Each row of a before or after table is a point. One or more steps were done to the points. Then noise was added and the rows were shuffled. The steps act on how far a point lies along the listed directions, d1 being the first. What was done? A step turns or swaps two directions, mirrors them in a line or flattens them onto one, adds a multiple of one to another, or multiplies one. Angles are multiples of 10 degrees, from the lower direction toward the higher: turns from -170 to 170, lines from 10 to 170 but not 90. Use the fewest steps. Two steps may share a direction if one is a turn and the other turns, adds or multiplies; they go together, in the order done. Otherwise the lowest direction goes first.

Directions:
(1): [ 25 -28 -36]
(2): [45 21 14]
(3): [  7 -38  34]
Before, 8 rows:
[[ 38  21 -18]
 [ -5 -57   2]
 [  7  21 -31]
 [ 14  18 -18]
 [-28 -12 -18]
 [ -1 -76 -13]
 [ 50   3 -10]
 [ 23  17   5]]
After, 8 rows:
[[ 41 -84  14]
 [  7  19   5]
 [  5  39 -41]
 [ 22 -70  21]
 [ -9 -10 -24]
 [ 39  13   2]
 [ 22  36 -18]
 [ 10  31 -24]]
Steps: multiply d2 by 0.7; turn d1 and d2 by 30 degrees; multiply d3 by 1.6

Directions:
(1): [-12  -5  64 -11  29 -43  -1 -12]
(2): [ 33 -56 -21  -7 -16 -45  13   5]
(3): [ 28  14  -6 -54  33  16  43   1]
(4): [-37  30  -8 -31 -43 -33  19  25]
(5): [-13 -35  14 -45  -5  28 -43  30]
(6): [ 38   6  44  -2 -54  21  11 -13]
Before (11 x 8):
[[ 25 -12   2   7  11 -33  33  -7]
 [ 54 -22  -7   6  24 -14  14 -16]
 [ -8  19  11  12  10  39 -38   7]
 [  5 -30  -6 -66   4  -9   9  23]
 [  8 -23  14   7  22 -11   3  -7]
 [ -9  -3  24   2   2  33 -16   3]
 [-20  34  88   4  -3  40 -17   2]
 [ 15  11  -1 -11  21 -24  58 -27]
 [-47  -2  18 -30  38 -15 -28  29]
 [ 19   1  34  -4  -3  34  -7   7]
 [-30 -17 -15 -29  -2 -50  -6  24]]
After, 11 rows:
[[  4 -19   9  -2  35  -6  11  -4]
 [ 35   5  64   5 -41  46  -9  -2]
 [-48 -15 -44 -43  45 -54  -2  33]
 [ -4  47   9 -11  32   3  52 -30]
 [ 50   9   5 -10  36  14  24 -16]
 [  0 -17  28  14 -23  25 -21   0]
 [-17  13  -1 -76  32  21  12  21]
 [ 24  12   8  -6  24 -12  42  -7]
 [-80 -12 -20 -22  74 -40 -43  39]
 [ -4 -10   6  31 -10  14 -52   9]
 [ 10   4 120  34 -81  27 -31  -7]]
Steps: multiply d3 by 1.3; turn d2 and d3 by 50 degrees; multiply d6 by 2.5

Directions:
(1): [ 29  -7 -66  -9  13  25  38  16 -14  30 -29]
(2): [ 16  30 -11  10  27 -31 -53 -31 -24   9 -48]
(3): [-17 -37 -35   1  -2   4 -37 -38  41  40  27]
(4): [ 32 -17 -12  13 -21 -41 -28  64  34  -5  -8]
Before, 13 rows:
[[ 30  15 -56  -5  17  26  42  -1 -23  25 -42]
 [  6  23 -16 -12  25   2   3 -10 -30  -8 -29]
 [ -2 -16 -39  -8   9  10  -5 -26   9  37 -13]
 [ 17  11  -5  11  11  -9  -3   0 -27  -5 -27]
 [ -5 -24 -15   5 -11  -3  -7   5  38   8  16]
 [  8  24  26  14  17  -3  -9  -1 -27 -10  -8]
 [ -7 -12 -15 -10  14   8 -42 -36  11  21  17]
 [ -5  29  12  13  11  -3 -16 -10 -24  -4 -21]
 [  7 -10   6   7  -5  -3 -13   8  11  -1   2]
 [ 17   7  -5   1  -3  -2 -10 -19 -18   3 -27]
 [ 27  18 -33  -7  22  14  21   9 -35   7 -41]
 [ 21  -2 -17  15  -7 -35 -31  21  10   7  -6]
 [ 25  -7 -12  12   4 -11  18  54  -1  -8 -15]]
After:
[[  25    4  -17   -2   -2    0   -8  -18  -20    6  -31]
 [  -7   -6   -3   -8   16    9  -38  -28    6   10   14]
 [  23    1  -16   15   -8  -32  -33   25   10    6   -7]
 [  21    5  -15   11   12   -6   -3    1  -25    5  -30]
 [  44    9  -78  -10   29   32   43   13  -40   32  -59]
 [   4   -9   16    8   -8   -6  -18   10   12   -4    5]
 [  -5  -22   -9    4   -9   -4   -3    6   35    5   14]
 [  11   21  -38  -12   32    9    9  -10  -31    5  -37]
 [  33  -13  -36    9    8   -1   26   56   -1    4  -21]
 [  11  -13  -60  -11   17   19   18  -15   -2   44  -29]
 [  60    8 -118  -17   31   49   77   13  -34   58  -68]
 [  -6   27   16   14    9   -4  -26  -13  -16   -5  -17]
 [   0   25   33   15   16   -6  -21   -9  -19  -11    1]]
Steps: multiply d1 by 2; multiply d3 by 0.7

Directions:
(1): [-52 -22   5  -9   5  -7  31  33 -30 -29  -7 -73  -2   6]
(2): [ 15 -14 -30 -34 -26 -39  15  -7 -14  -5 -69  19   0  47]
(3): [ 21 -23 -29  -1 -60  -5 -22  17  63  -2  12 -41 -22  -9]
(4): [ 61   2 -15 -36  19  40  34  53  -8 -30  14   9  -3  -4]
(5): [ 32   3  13  13  31 -50 -55  44  -4  -4 -17 -18  44 -12]
Before (9 x 14):
[[  2 -23 -11 -28 -68  -5  25 -20  28   1 -17 -14 -19  22]
 [-24  -5 -13   8 -41  19  13  -8  37  12  23 -48 -20 -11]
 [ -5  -9   3   2  -8 -18   4 -27  15  23 -19  13   3  20]
 [  8   9  -3   0  -6  56  43  14   8 -10  33 -31  -6 -10]
 [ 47  11  11 -17  57   7  -5  56 -15 -17  -2  31  38  -6]
 [ 19  15  22 -27  43  28  11  18 -30  -6  10  34  14   0]
 [-11 -25 -10  13 -31 -17   0  -3   9  19 -17  -6  -6  18]
 [ 13   7   2 -16  -9 -10  -9 -14  -5   5 -14  35  12  14]
 [ 50  25  -2  -4  38  45 -12  15  19 -10  -3  33   0 -17]]
After:
[[  5 -14 -11  -8 -25 -31   5 -27  21  23 -37  14  -1  35]
 [ 75  33  19  -4  35  62 -29   7  28  15  62  77   6 -37]
 [-95 -22   2  -2 -19  -6  49   0 -21 -12 -15 -96 -12  12]
 [-37 -37  -1 -43 -38   0  69  14 -21 -33 -23 -65 -13  29]
 [ 70  28   3  14  27  75 -32  29  60  -4  47  18  -9 -50]
 [-16  14  18  18  22  74  48  20 -12 -13  59 -49   0 -30]
 [-31 -34 -14  -2 -26 -30  19   8 -18   7 -43 -23  -5  35]
 [ 96  32  19   6  63  57 -36  64  32  -3  70  53  33 -55]
 [ 44   5 -11 -19 -26  -2 -15  -7  21   7  -4  39   4   8]]
Steps: turn d1 and d3 by -60 degrees; multiply d1 by 2; multiply d4 by 2; turn d2 and d4 by 40 degrees

Directions:
(1): [  7   8 -17  17  -4  34  17  24 -34  20 -56  31   3   8  34   3  56  50
 -37   6  -6  23 -65   5]
(2): [-12  23   8 -73  20   1   1  25   5 -31 -13 -22 -71 -18  -5  23  43  28
  24  43  32   0  19  21]
Before, 8 rows:
[[ 12  -9 -16  55   0   7 -11  -4  -4  27 -28  44  55  18  20 -29 -15 -15
  -33 -23 -30  18 -37 -22]
 [ -8   7  17 -10 -12   0  21   0  -6   2   9  -3  22  13 -16 -11  11 -17
   -2 -15 -18 -19   1 -10]
 [  6 -20  -7  71 -17 -14  -6 -24   8  32  15  15  57  13  -2 -17 -29 -24
  -32 -32 -34  -3   3 -18]
 [ -9  30  40 -98  33 -20 -19 -13  36 -77  51 -66 -69 -42 -24  21 -10 -15
   52  52  40 -21  95  20]
 [ -1 -13 -20  31 -11   3   7  -3 -10  10 -13  18  42  26 -13   6  24   1
  -32 -28 -15  -3 -15 -21]
 [ -5  -4  28   1   5 -30 -30 -47  16 -15  57 -46  18  10 -40  16 -53 -57
   38 -13   3 -16  49 -14]
 [-23  51   3 -91  24  13  -8  46 -11 -41 -43 -28 -97 -36 -12  27  72  44
   17  57  49  14   9  31]
 [  2  -9  -4  10   1 -26 -17   3  24  -3  17   8  14 -16 -10  -9 -21  -1
   12   7 -19 -23  16  -6]]
After (8 x 24):
[[  9   6 -29  93 -25  38   3   7 -48  48 -57  49  70  12  25 -23  19  21
  -67 -37 -30  32 -87 -15]
 [ -7  -1  11 -22  21 -32 -29 -14  40 -21  28 -12  -4  -5 -25 -15 -50 -53
   31   4   3  -9  58 -11]
 [ -1   3  -7 -16  10 -14 -13  22  16  -8  -8   8 -15 -22   1   2  15  25
   10  26  -7 -15   3   6]
 [-11 -10  -4  -9  -1 -24  -5 -13  19 -17  25 -14  13  13 -39  11  -2 -27
    7 -16   1 -21  43 -16]
 [ 18  33 -10   4   9  63  23  28 -55  -1 -81  32  -6 -10  65  11 100  90
  -60  33  -1  36 -84  13]
 [ -7  31  15 -59  22  16  -6  13 -24 -25 -31 -30 -55  -1  -2  44  68  39
   16  44  29  13 -13  18]
 [-14   6  14 -37  13 -32 -14  -4  36 -23  32 -36 -40 -16 -27  11  -6 -15
   24  23  12 -18  69   7]
 [-13  14  20 -28  -7   2  21   6  -5  -5   8  -9   5   9 -18  -6  20 -10
    4  -4 -10 -17   6  -4]]
Steps: turn d1 and d2 by -120 degrees
